Each row is a point. The window is the flat piece filled in between its corners: a triangle in 3 columns, a solid with four corners in 4, and so on. A path goes straight from each point to the next, and from the last back to the first. List the points from which the path goes on through the window.

Window (3 x 3)
| -.05 | -.46 |  .02 |
| -.07 | -.07 | -.06 |
|  .43 |  .37 | -.13 |
Path:
(1): | .52 | .37 | .28 |
(2): |  .31 |  .30 | -.35 |
(3): | -.41 | -.54 | -.35 |
(4): | .14 | .05 | .29 |
(5): | -.10 |  .08 |  .08 |
(6): |  .11 | -.33 | -.39 |
(7): |  .23 |  .19 | -.36 |
(8): | .55 | .62 | .05 |
Through the window after points: 1, 5

Window (4 x 4)
|  .11 |  .36 |  .09 | -.52 |
|  .21 | -.12 | -.30 | -.11 |
|  .17 | -.16 | -.21 |  .58 |
| -.22 | -.09 |  .50 |  .11 |
Path:
(1): | -.23 |  .49 | -.30 | -.43 |
(2): |  .28 | -.05 |  .42 | -.39 |
(3): |  .39 | -.58 |  .29 |  .29 |
(4): |  .10 |  .05 | -.41 |  .09 |
(5): | -.30 | -.10 | -.46 | -.12 |
(6): |  .43 |  .15 | -.05 |  .14 |
(7): |  .58 | -.35 | -.05 |  .53 |
(8): | -.07 | -.02 | -.24 |  .46 |
Through the window after points: 3, 7

Window (6 x 6)
| -.43 |  .23 |  .34 | -.53 | -.01 | -.18 |
|  .05 | -.31 | -.18 | -.09 | -.08 | -.18 |
|  .22 | -.22 | -.33 | -.20 |  .15 |  .60 |
| -.30 |  .19 |  .27 |  .83 |  .40 |  .35 |
| -.09 |  .06 | -.39 |  .34 |  .43 |  .41 |
|  .44 |  .03 | -.38 | -.06 |  .18 |  .35 |
Path:
(1): |  .03 | -.01 | -.41 |  .09 |  .11 |  .37 |
(2): |  .10 |  .05 | -.32 |  .29 | -.04 |  .41 |
(3): |  .16 | -.16 | -.27 |  .07 |  .47 |  .39 |
(4): | -.27 | -.02 | -.15 | -.23 |  .71 | -.14 |
(5): | -.11 |  .09 | -.08 |  .06 | -.01 |  .28 |
(6): | -.14 | -.33 | -.22 | -.06 | -.52 |  .64 |
(7): |  .08 |  .29 | -.08 | -.52 |  .70 | -.40 |
(8): |  .21 | -.15 | -.05 | -.19 |  .38 |  .28 |
(9): |  .13 | -.19 | -.63 | -.07 | -.18 |  .77 |
(10): | -.21 |  .01 | -.03 | -.09 | -.37 |  .13 |
(11): | -.04 | -.21 | -.03 | -.12 |  .51 | -.01 |
(12): |  .18 | -.33 | -.40 | -.70 |  .38 | -.03 |
(13): | -.34 |  .46 |  .33 |  .00 | -.37 |  .33 |
(14): | -.45 |  .01 | -.19 |  .29 | -.24 |  .57 |
(15): | -.17 |  .25 |  .46 |  .35 |  .54 | -.04 |
(16): |  .28 | -.32 | -.16 |  .29 |  .35 | -.04 |
Through the window after points: 4, 8, 14
